Each row of a before or after table is a point. The points were changed in one or more steps. Then noise was added and the rows were shuffled. The steps act on columns, c1 being the first. Write out the steps. A step turns or swaps two columns, mirrors them in a line or flattens them onto one, adds a multiple of one to another, or multiplies or shifts one. Angles are multiples of 10 degrees, from the lower column toward the higher: turns from -170 to 170, lines from 10 to 170 but not 90. Use the fewest steps. Two steps may share a column if one is a turn and the other turns, adds or multiplies; they go together, in the order done. Otherwise the lowest column goes first.
In the rows, zero is written as 128.

Before (10 x 2)
[[124 168]
 [172  81]
 [136 163]
 [147  56]
 [ 68 152]
 [118  99]
 [132 106]
 [120 118]
 [136   9]
 [ 88 145]]
After (10 x 2)
[[173 115]
 [152 179]
 [167  72]
 [ 99 211]
 [167 224]
 [117 208]
 [161 168]
 [203 140]
 [150 158]
 [153 229]]
Steps: shift c1 by 30; shift c2 by 60

Before (14 x 3)
[[141 109 127]
 [148 112 106]
 [143 120 144]
 [102 120 117]
 [117 114 125]
 [147 113 133]
 [137  98 111]
 [ 95 108 170]
 [142 104 101]
 [135 128 143]
 [ 96 204 108]
 [ 84 184 159]
 [135 249 131]
 [137  96 113]]
After (14 x 3)
[[124 101 140]
 [119 107 124]
 [106 147 101]
 [129 111 167]
 [123 101  74]
 [110 130 119]
 [106 105  86]
 [106 104  90]
 [237 182 134]
 [157 194 204]
 [130 123 166]
 [ 93 147 233]
 [180 194  78]
 [115 103  61]]
Steps: turn c1 and c2 by -60 degrees; multiply c3 by 2.5

Before (12 x 4)
[[159  68 115 173]
 [125  64 160 112]
 [130 132 146 131]
 [141 124 168 188]
 [116 120 113 152]
 [107  69 107  53]
 [111 164 145  80]
 [129  64 149 133]
 [ 73 129 119  84]
 [159 142 159 128]
 [138 169 157 132]
 [ 78 109  64   7]]
After (12 x 4)
[[113 127 112 151]
 [137 164 168 181]
 [139 166 157 117]
 [126  79 150 169]
 [154  98 112 204]
 [ 78  49  58  30]
 [158 146 160 119]
 [112 132 147  65]
 [124 130 147 124]
 [109  40 114  88]
 [ 71 107 123  96]
 [123  61 167 142]]
Steps: turn c2 and c4 by -30 degrees

Before (9 x 6)
[[121 136 135 110  93 159]
 [129 126 126 119  96 121]
 [139 147 208  87 104 157]
 [ 78 153 130 136 180 147]
 [128 150 157  86 129 125]
 [142   7 153  96 109 143]
 [123 165 124  89 140 147]
 [123 142 132  92 112 153]
 [140 135 126 152 149 162]]
After (9 x 6)
[[ 55 137 108 110  94 141]
 [ 77 146 146  86 105 149]
 [ 80 167  69  87 139 133]
 [136 152  94  88 129 128]
 [ 25 150 143 137 187  95]
 [117   9 107  95 112 148]
 [142 131 116 119  97 123]
 [ 67 142  79  90 114 134]
 [ 72 137 160 155 145 158]]
Steps: turn c1 and c6 by 60 degrees; multiply c1 by 2.5; add 1.5 times c4 to c3

Before (8 x 8)
[[ 78  46 159 109  82 101 121 154]
 [122 161 205  90  91 121 173 126]
 [131 142 174 130 166 114 154 112]
 [109 146 136  91 172 103 107 100]
 [116 127 109  86 112 103 193 177]
 [167 132 116  94  81 140 155 148]
 [ 81  92 101 129 127 101 111 229]
 [ 35 156 115 183 115 132 141 156]]
After (8 x 8)
[[ 10 113 156  96 118 126 178 114]
 [120 159 126 174  97 107 156 203]
 [104 113 100 170 180 119 117 137]
 [129 146 111 133 170 131 153 175]
 [178 156 148 159  80 127 129 115]
 [ 65 132 230 108 134 103  93 105]
 [ 60 160 151 106  95  86  55 157]
 [113 194 176 165 123 100 145 104]]
Steps: multiply c1 by 1.3; turn c2 and c4 by 150 degrees; turn c2 and c7 by -60 degrees; swap c3 and c8; turn c5 and c6 by 20 degrees
